Rows are points. Any point is a mix of the corners, with weights that add up to 1. It lies inside the corners' shape when no weight is negative. Is each point inside? If not, which corners have a negative weight?

Corners:
(1): [ 22 -59  61]
(2): [ -2 -13 -46]
(3): [ 27  51 -24]
(4): [-21 -49  76]
Points:
[-11 -38  74] => outside (2)
[  1 -14 -32] => inside
[17 10  9] => inside
[  0 -13 -34] => inside

Corners:
(1): [  45   -1  -34   24  -41  -27   27  -11   46 -102  -73    5]
(2): [  6 -15  50 -55  20  17 -36  -1  47 -30  36  13]
(3): [ 26 -50  66  -5  11  -1 -51 -18  14  14  30  26]
(4): [ 42   3  25 -20  53  32 -33 -23  40  -4  12 -12]
(5): [  1  -2 -18  -9 -32  30 -36 -42  26  21  18 -28]
(6): [ 45 -39  -3 -39   5  29   1  11  17  26  35  30]
(7): [  18  -31  -62   40   32  -38   40  -46    8 -121  -49   42]
(8): [ 34  52 -62  50 -20 -70  41 -54 -15 -73  -7   4]
(9): [  3  42  23  31 -13  58   2  31 -47  26 -46 -25]
(10): [ -7  24  -8  91  21  -5  22  51 -13   6   4 -13]
(11): [ 43 -15  14  -5 -37  11  15  -6  -2 -27  20 -81]
(12): [ 24   5   0  53  26  17 -19  68 -58 -28 -49 -24]
(13): [ 16 -20 -14 -43   0 -47  11   3  32   0 -42 -22]
Points:
[ 17  -4  -9  19   0   3  -1   0   2 -19  -7 -16] => inside
[ 23  49 -36  22  -6   3  28 -55  -8 -29  41 -23] => outside (1, 3, 12, 13)
[ 24  -3   1  13   2   7  -4  -3  14 -45  -9  -1] => outside (13)
[ 31  -7   4   7 -12  -1   5  -5   6 -26   0 -30] => inside
[ 12  27   4  28   3  10  -4 -24  -4 -14  15 -10] => outside (1, 6, 12, 13)
[ 31 -18  -8 -10  -4  12  -2  -3  16  -8   4   7] => inside
[ 14   2 -11  21   7   9 -10 -12   3 -22 -11  12] => outside (11, 13)
[ 30  17 -25  40 -16 -39   6 -16   8 -43 -16 -20] => outside (2, 6, 7, 9)
